Each row is a point. Before rounding, the points of a table are all equally far from one centre. They may lie mostly on one side of it. Where is the centre, to within rounding?
In the rows, zero is written as 128.

Points (10 x 3)
[[100 125 143]
 [ 98  81 182]
 [125  60 153]
 [136  67 148]
 [ 96  81 181]
 [135 113 164]
 [142  87 164]
 [109  59 136]
 [115  61 134]
 [ 92 121 142]]
Centre: [110  92 150]

Points (14 x 9)
[[109 107 110 157  82 107  79 182 154]
 [118  56 100 172 126  78 100 184 138]
 [152 102 123 174 151  76 171 145 124]
 [132  94 105 194 119  85 155 227 160]
 [140 125  95 177 160 123  69 160 137]
 [104  76 176 165 158 120 150 202 165]
 [103  73 105 176  97 102  87 192 143]
 [147  73 136 140 126 102 117 187 100]
 [102 137 162 136 165 130 111 205 112]
 [167 100 136 156 177 119 124 211 167]
 [118 105 114 133 192 100  89 199 140]
 [132 128 149 106 130 119 122 211 139]
 [111 111 165 112 135  94 143 194 172]
 [123  72 139 139 158 133  85 162 132]]
Centre: [115 116 126 169 140 107 127 178 145]

Points (22 x 18)
[[153 105 163  63 147  99 134 143  64 111  98 138 134  98  95 157  71 124]
 [147 110 168 132 113 107 130 171  55  75  93  81 100 132  91 181  81 118]
 [130  97 162  92 130 107 114 181  94  61 121 153  92 139 158 190 115 136]
 [ 96  76 125 136  89 127 113  85 152  82 156 154 126 104 134 131 125 141]
 [143 123 158  91 172  97 147 194 109 105  88 147 102 147 145 151 124 182]
 [113  93 194  74 102  88 107 162  97  79  95 112 140 110 171 200 124  97]
 [147 102 169 101 143  76 116 130 111  40 120 171 103 150 128 144  94  81]
 [165  58 117 147  86 160 116 184  82 105 113  92 136 123 149 181 101  86]
 [111  29 175 120 174 121 139 204 134 119  98 116  80  89 133 158  87 116]
 [168  54 162  81  87  79 105 130 129 113 100  81  74 147 117 161  92 129]
 [179  41 173 159 143 123 114 139 127 110 113  64 129 146 156 182  49 140]
 [115 107 171 124 194  91  88 190 160  75 160  88  58 150 163 174 110  87]
 [105 156 156 106 111  75 133 170  53  93 125 117 107  78 159 126  71 142]
 [ 93 122 165 149  95 108 114 154 102  53 136  92  97  95 143 137  57 178]
 [104 127 134  98 112  96 115 184  84  73 153 105 102 180 165 166 108 146]
 [124 121 181  82 135  83 111 196 166  55 121 118  67  62 164 153 132 103]
 [166 159 150 176 159  98 124 169 162  95  86  79 138  89 109 206  83 137]
 [125  95 164 102 147 162 147 139 109 100 109 126  36 164 130 150 104  86]
 [140 114 180  92 107 121 167 197 102  56 124  79  77 151 136 109  75 144]
 [ 92  96 122 135 133 128  74 195  57  73  99  96  87  90 127 133  69 121]
 [188  73 182 124 122 143 151 175 142  93 158 111  79  60 130 103 125 150]
 [140 104 122 155 159 110 122 200  71  71  88 138  86 144 126 161  93 129]]
Centre: [135 114 148 126 145 115 114 148 136 110 117  85 128 114 146 118 111 106]
